Each row is a point. Each table stands for the endless flat space through its points: a line for two points, a plane for three, and so on. The two share one point or none. Which?

First (2 x 3)
[[ 8  2 -1]
 [ 7 -3  1]]
Second (2 x 3)
[[ 0 25  3]
 [15 -5 -7]]
They share: [ 9  7 -3]

First (2 x 4)
[[  9 -17   2   3]
 [ 15 -35 -13 -12]]
Second (2 x 4)
[[ 16 -27 -11  -4]
 [  6 -17  -1  -9]]
They share: no point

First (3 x 6)
[[ 14 -36  24  17  25  11]
 [ 16 -28  22  13  29   9]
 [ 22 -16  24  45   1  -5]]
Second (2 x 6)
[[ 19 -21  16  18  27   2]
 [ 18 -25  10  17  24   4]]
They share: no point

First (5 x 8)
[[  9  20   8   3   6 -43  22 -13]
 [ 14   6   0   8  -2  -1  41 -16]
 [ 11  -8  -4 -24  21 -40  12  -3]
 [ -2   8   4 -12  20   3   7  -8]
 [ 25  23 -10  34 -21 -41  31 -16]]
Second (2 x 8)
[[ -2  29   3  10   5 -18  15  -3]
 [-10  41   9  24   5  -4   5   9]]
They share: no point

First (3 x 9)
[[  1  17  27  14  16  -4  -7 -29  30]
 [-19  13   5  28  32   6  23 -29   4]
 [ -3  33  19  18  24 -14 -13 -17  26]]
Second (2 x 9)
[[-13  27  11   9  23  -7   5 -31  13]
 [-17  32   5   2  25 -12  11 -31   8]]
They share: no point

First (5 x 11)
[[ -8  20   0  18 -22 -16   9 -76 -33  -9  34]
 [  5  -2  -9  19 -19   2   2 -54 -28  -9  24]
 [ 43   9 -38  14 -24 -13 -13  22  -6 -12  11]
 [ 19  -5 -27  10 -32 -18  -7 -27 -22 -23  16]
 [  2  17  -6  17   5   8   7 -55 -24   3  30]]
Second (2 x 11)
[[ 27  10 -30  27 -41  14   4  -8 -38  -7  -1]
 [ 23   7 -26  24 -35  13   3 -15 -32  -8   4]]
They share: no point

First (4 x 11)
[[-10   5  11  -4  13  16   6 -31  -9 -18  14]
 [-13  17  26 -19  13  10  -9 -37 -18 -15  -4]
 [ -9  18  -7  -5   9   7   7 -36 -16 -24   3]
 [-16  29 -25  -1   1  -2   6 -31 -15 -21  -1]]
Second (6 x 11)
[[-15  16   8 -15  -3  12  14 -30  14 -48   3]
 [-53  12  15   0   1 -24   8 -74 -55 -10 -17]
 [-45  26  32  -1  35  -7   5 -24  -3 -19  20]
 [-42  29  28  -6  21  -7   6 -39  -4 -32   3]
 [ -5  18   4 -13  -1   9 -19 -36  -3  -7 -12]
 [ 17 -24 -17 -10 -10  21 -17 -11 -17  32  16]]
They share: [-17  16  -7   0   5   7   5 -26  -8 -15  10]

First (6 x 12)
[[ 31  18  22  26  64  11 -24  14 -11 -12  -4 -24]
 [ 24  23  30  15  31  31 -22   3   3  14 -27 -42]
 [-18  -5  10  33   3   5 -12 -21  37   4 -47 -14]
 [-17   2  27  23  -8  32  -9 -22  29  24 -56 -10]
 [ 10  39  11  22  18  58 -54  -6  26  20 -23 -23]
 [ 31  28   7  11  26  30 -31   4  23  -2 -10 -56]]
Second (3 x 12)
[[ 14  16  17  26   9  17 -31 -16  25 -21 -32 -28]
 [ -4  31  23  38  12  11 -28 -10  31 -30 -26 -16]
 [  2  24  13  27  25  18 -18   7  27 -18 -15 -12]]
They share: no point

First (6 x 14)
[[-19 -61  -4  -6 -23 -10  48  10  32  -4   4  52  24  13]
 [-11 -39   0  22  14 -22  22  19  24   3  -3  34  27 -13]
 [ -8 -32 -10  12  22 -16 -21  17   1  -7  14   8  15 -10]
 [-36 -30  -8  -2 -29  16 -17   6   1  -2  11   6  24  -6]
 [-24 -25 -23 -16 -20  27 -13  -9  13   9  45  13   6   4]
 [-27 -23  -7  -2   9   9 -44   4  -3   8  27  -5  12  -3]]
Second (4 x 14)
[[-22   9 -10   0 -26   0  23  32  18  15  26  47  38   8]
 [-22 -41  18  18   6  34 -17  -8  26  39 -16   1 -10 -32]
 [-22 -20  -9  -1 -12  12   4   7  11  13  23  25  22  -6]
 [-22 -40 -21   4  -4  13 -21 -10  10  -4  26  -1   9 -15]]
They share: [-22 -25 -14   3 -10  11  -6   3  13   6  23  15  17  -9]

First (3 x 18)
[[ 15  19 -20  -8  10 -18  18  26  20  10  -9  -2  21 -16  -1  -1   3   8]
 [  8  20 -27  -8   3 -27  20  17  22   0  -9 -16  22 -11  -8  20  10   9]
 [  4  24 -31 -14  -1 -30  22  17  15  -1  -9 -18  20 -15 -12  20   5   7]]
Second (5 x 18)
[[ 35 -11 -17 -11  28 -31  19  13  16 -13  15   9  18 -31 -12   2  19  13]
 [ 32  -9 -12 -14  33 -48   7  20  -3 -28  24  -9   9 -36 -33 -14  33   2]
 [ 26   4 -32   1  12   1  34   5  44  24  -8  30  41 -14  24  28  -4  31]
 [ 40  -9  -6   3  17 -32  22  11  15  -8   3 -10  12 -16  -6   0  15   4]
 [  5  37 -24  26 -18 -13  18  20  31  35 -36 -29  30  15  16  15   3  10]]
They share: no point

First (6 x 20)
[[ 40  12 -17  14 -20 -14 -16 -17 -29  29  37  20  13  38  42 -16  -8 -11
   -4 -23]
 [ -2  -3 -35   9 -23 -15  -7  20   7  -4  17  34  18  17 -20  14  12 -28
  -25  11]
 [ 29  -8 -11  -6 -50   2 -29 -17   1  35  21  -5   4   7  33 -20   4   0
   24 -23]
 [  5  15 -28   9 -16   0  -4  19 -11  12  14  22  12  11  15  15  -5 -13
   -8 -11]
 [ 36  11 -21  13 -18 -19 -11 -12 -25  19  38  27  17  44  26 -12  -2 -20
  -14 -11]
 [ -5  24 -36   1 -12   1  15  35  -1  -8   9  30  21  19 -17  32   2 -34
  -22  12]]
Second (7 x 20)
[[ 40 -23 -22  -8 -24 -22  -2  23  11  18   2  13  73  61 -25  44  19 -13
   -9 -16]
 [ 13  13 -18   0 -39   6  -3  35  -7  -2  21  -6 -14 -14  30  19  -2 -46
  -20   4]
 [ 16 -15   2  25 -38  -9 -15  58  44 -15  23   2  14  11  -2  27 -22 -14
  -12   2]
 [ 10  -1 -17   3 -39  -6 -25  46  10  -3  30  -1  -4 -13  21  11 -18 -14
   -7   0]
 [-12  -9 -36  22 -58 -16 -17  44   3  13  36  19  -5  -5  26  29 -25 -16
  -20   6]
 [ 30  -7 -24 -31 -32 -10 -40  48  -9   8  22 -12  10 -15  16  18  -3 -17
  -11   0]
 [  4  21 -34  -7 -14  -1 -14   3  -8  16  21  24  22  15   9 -12  -8  15
   23 -20]]
They share: [  9  17 -26   0 -23   4   0  16  -5  11  13  16  14  14   9  14  -2 -19
  -3  -6]
